Each wall is flat, endless, passes through zero and stands at right angles to its row. A trip goes straight from one point to another. List the walls that it crosses, first one first.

Walls:
(1): [ 22 -14   8]
(2): [-15  23  15]
(3): [18  8 38]
(4): [  3 -40 -43]
(5): [27 11 29]
Trips:
[21 31 17] to [-14  -3  -4] -> 1, 5, 3, 4
[-14  -3 -12] to [-20  -9 -13] -> none
[ 0 20 16] to [18  6 27] -> 1
[-37  21  -8] to [-14  26  -7] -> none
[ 19  11 -16] to [7 8 4] -> 3, 4, 2
[ -3  -2 -17] to [ 4 19  0] -> 2, 4, 5, 3

Walls:
(1): [-26 -17  21  -5 -11 -13  -1 -15  -9 -11  -2]
(2): [ 16  -3 -11 -60 -27  -2 -16   6  29  19  19]
(3): [ 27  -7   2  -8   5 -16  40   5   4   8 -14]
(4): [ 16  29  10  23 -25 -52  13  23  -8  -5  26]
(5): [-26 -20 -12   4   1  22 -14  13  -5 -32  40]
(6): [-42 -29  12   1  26  15  10  17   7   5 -12]
Trips:
[ -6   4  -5  -4  22  17 -30  -7  32  15 -10] to [-17   4  -4  23   8  10 -19  -7  -2   8 -21] -> 2, 1
[ -1  19 -20   0  30  18 -13   6  14   6   6] to [  7   3 -28  30  -7 -19  17  -1 -21  49 -30] -> 2, 5, 3, 6, 4
[-17 -19  21  44 -18 -12  31  -3 -15  23 -11] to [-19 -12  28   4 -29 -38 -13 -46  -1  -9  22] -> 3, 6, 5, 2

Walls:
(1): [ 16   1  31 -19 -11   6  26  -6   3  15  -6   0   8  -5   0 -41  18  44
  17 -34  -5 -24  -3  16 -15  -4   5  -3   2 -21 -22   9]
(2): [  1   0   6  -2   6 -33  16   7   6   4 -10 -22  -1  29  -2  23  13  -8
   3 -20 -12  -3  19 -16 -22  17  32  -5   6  -7  17  -3]
(3): [  1  29  10   0  -2   7 -32  -7   6  23   2  -9  -3  13 -21 -16   0  -8
  -3  -2 -15  20 -21   9 -30  -1  -1  19  -4   6 -15   2]
(4): [ 11  -3   8 -15   9  18   0  21 -28  18   2 -19  -2  25 -24  -2  17  -5
  22  -8   8  -8  -5 -14 -53   4  29 -26  -6  -6   2  35]
(5): [ -4 -14 -30 -10   1   8   0 -18 -16  -7  27  -8 -11 -14  -3  16  22   1
  11 -12 -10 -12 -30  22   5  16   8   3  -3   6  13   5]
(6): [ 11  11  14  -6  10  31  14  35   0   0   2 -18  -6   4   5  -4 -21  11
 -11  24  12 -14  13  -9 -16 -11  14  -5  -9 -20  14   2]
Trips:
[-13  -8   6 -38 -30   7  15  -7  37  18  -8   6 -17 -23  -6  29  17 -27
   7  -8   8   6  19  21  -6  27  14 -18  12  -7  10 -11] to [ 26  -8   8  -7 -19  -8  23   3 -17 -13  -6 -10 -12  24  -2  -6  22  17
  -8  15   6  -9 -13 -18   1  -3  20 -19 -13  -4  -3  15] -> 6
[ 19  10  -2  -1 -14 -20  12  -4  -6 -10 -12 -19  -1  22   4   8 -11 -20
   8  -7 -32 -19   5  -1   5   8 -19 -16 -11   2   2   1] to [  4  27 -15  -2  17 -19  -5  -8 -10 -20   0  -4 -18  23  -4   9  13  -5
  -1 -34  28 -11 -16 -37  -2 -29   6  -9  11   6   6   0] -> 5
[ -5 -15   7 -21   1 -12 -18 -16   3   3 -23   7   3  -8   6  -2  14   0
 -13  -7  -6   4  15  -3  -3   6  28 -36 -10  -4  -4  39] to [  7 -13  19  17  35  -3  -2 -13  -1 -21  -2  13 -11   1 -26   2  14 -14
  12   9   5  -5 -22 -10 -15 -11 -35   1  12 -10  -9   5] -> 3, 2, 1
